Every row gives one point. The last column is the point's height on a tilted bowl or saddle (a function of degree 2), plus a little noise. Along how many of its main directions does it bend up, bend down or stay straight?

Points (10 x 3)
[[-35  40  24]
 [ -1 -58  32]
 [ 53  67 -91]
 [-13 -80  23]
 [ 29   5   3]
 [  8  48 -11]
 [ 19 -12  18]
 [ -4   7  10]
 [ 28 -39  42]
 [ 13 -30  29]]
Directions: 1 up, 1 down, 0 straight

Points (11 x 3)
[[  8  29   8]
 [-79  60 -95]
 [ 34  11   2]
 [  1  54  14]
 [ 51 -46 -11]
 [-43  -5  -9]
 [-12  30  -1]
 [ 13 -12   9]
 [ 42  64  39]
 [ 27  -8   3]
 [-11 -14  10]]
Directions: 1 up, 1 down, 0 straight

Points (17 x 4)
[[ -5 -34  12  51]
 [ 25  -8   3  49]
 [  3 -41  19  50]
 [-38  31 -54 -11]
 [ 33  10  42  50]
 [-12 -19  -6  47]
 [ 77  24  82  -2]
 [-20 -71  25  30]
 [  7 -20   9  53]
 [ 67  11  16  26]
 [-35 -11  -5  39]
 [  9  49 -33   8]
 [ 41  14 -27  21]
 [ 38  24 -48  -3]
 [ 34  12 -52   1]
 [ 39 -18   6  44]
 [ 26 -22 -95 -50]]
Directions: 0 up, 3 down, 0 straight

Points (17 x 4)
[[ -5  52  78 -25]
 [ -8  39 -26   3]
 [-51   4  12 -44]
 [ 38  74  18  26]
 [ 20  16  25 -17]
 [-34 -39  69 -79]
 [ 43  35 -33  27]
 [ 21  45  34  -3]
 [-25 -25 -33 -36]
 [-13 -25  -8 -32]
 [ 16  55 -91  22]
 [-33  -6 -12 -36]
 [-52  -2 -31 -57]
 [-13 -51  20 -59]
 [ -6  53  11   7]
 [-29  35   1 -15]
 [-23 -35 -49 -40]]
Directions: 0 up, 1 down, 2 straight

Points (16 x 4)
[[-17  57  -6 -47]
 [-33   7 -95 -90]
 [ 26  24 -33 -31]
 [ 10  -8 -41 -30]
 [ 24 -18  20  -9]
 [ 13 -19 -15 -16]
 [-24 -10 -15 -15]
 [  2   7 -57 -41]
 [-19  -3  20  -7]
 [-59 -26  27 -25]
 [-14  32 -15 -25]
 [-44 -10 -55 -49]
 [ 24   8 -44 -34]
 [ -1 -17 -37 -28]
 [-38   1  41 -19]
 [ -6 -34 -37 -35]]
Directions: 0 up, 3 down, 0 straight

Points (25 x 5)
[[-76  17 -12  27 -68]
 [-63 -37   4 -15 -37]
 [ -7 -28  45  41  -8]
 [ -3  36  -2  24 -29]
 [ 35  10  37  61 -26]
 [-48 -33   6  55 -31]
 [-21  43 -39 -46 -37]
 [ 52 -38 -29  10 -14]
 [ 32  13   7 -40  -1]
 [-26 -18 -36  -3 -30]
 [-70  20 -32   7 -67]
 [-13 -35  21  29  -4]
 [-46 -21 -73 -34 -76]
 [ 55 -17  42 -37  -3]
 [-42 -24   4  31 -24]
 [ -4  31   5 -78  -5]
 [-39 -20 -24 -32 -31]
 [ 11  30   0 -15 -11]
 [  6  11  33  20 -11]
 [ 80 -47 -33  64 -26]
 [ 15 -21  30  71 -12]
 [ 26  59 -32  32 -58]
 [ 37  55 -40  30 -60]
 [-20  11  54  54 -35]
 [-64  -2  34  40 -46]]
Directions: 0 up, 3 down, 1 straight

Points (23 x 5)
[[  6 -26 -10  23   7]
 [ 68 -63  18  41 -80]
 [-15 -19  33  -9 -21]
 [  8  95  23 -16  30]
 [ 11  -8 -20 -68   9]
 [-17  18 -20  20  39]
 [-58   1 -43   3  23]
 [  2  62  30  31  66]
 [  2 -11  16  69  53]
 [ 36 -17  -4 -75  39]
 [  2 -17  -3  12   1]
 [-42  21  -8   3   7]
 [-29 -50  10 -23  -1]
 [-25  26   6 -17 -17]
 [ 60 -83 -12  -4 -40]
 [ 13 -31  30  -9 -27]
 [ -5  45  32 -68 -35]
 [ 45 -39  14 -11 -22]
 [ 16  25  10 -26  -1]
 [ 33  24   6  27  49]
 [ 43  27 -34   3  63]
 [ 19  -4 -13  40  40]
 [-13 -53 -68 -16  14]]
Directions: 2 up, 1 down, 1 straight

Points (38 x 7)
[[-27  -7 -37  -2 -33  -6 -37]
 [ 18 -18 -20  29  -9  35 -57]
 [-29  10   7 -48 -38 -21  -8]
 [ 25   5  25 -28 -17  54 -29]
 [ -6  12  16  24  63   1 -48]
 [  8  17  17 -22 -12  12   0]
 [  8 -35 -11  -5 -24  39 -70]
 [ 30 -27  17   7  38 -40 -22]
 [ 21  39 -17   5 -58   0  -3]
 [ 34   1  25  22  12 -95 -59]
 [-12  -6 -24  14  14  -6 -24]
 [-13  -1  -3   5  36 -13 -14]
 [-14  17  15 -43 -33 -25 -13]
 [-33  12  17  34 -29  23 -16]
 [  3   3  53  57  78  -5 -88]
 [-33   2  52  35   0 -19   1]
 [  0  36 -30 -25  36  37 -36]
 [ -4  -7  -1  -3 -41  33 -26]
 [ 70 -34  20  14   4  10 -65]
 [-40 -17 -36  -1  40 -12 -41]
 [-28  30 -14 -25 -23   7   6]
 [-50  -9  21  18 -35 -45   0]
 [  9   8  20 -24 -56 -58 -63]
 [  0  22 -31   3   0  39 -10]
 [  9 -20  27  -9   6 -14  -4]
 [-20  74   3 -13 -16  -5 -12]
 [  1  40 -15  11  16  -7 -17]
 [  2  35   7  16  54  11 -47]
 [ -1  12 -15 -51   8  -2 -29]
 [ -6  -5   0  -4 -21  -2  -7]
 [  0  13 -18  36   5  44 -32]
 [ -3  -4  28   7  28  64 -51]
 [ 53   7  27  -7  15 -42 -41]
 [-15 -38 -20 -42   0  30 -57]
 [ 13  24 -20  -2  19  -6 -18]
 [ -8  15  62 -50 -44 -21 -29]
 [-53  15   7  26  14   4  -3]
 [ -7 -56   6 -12  33   8 -32]]
Directions: 1 up, 4 down, 1 straight
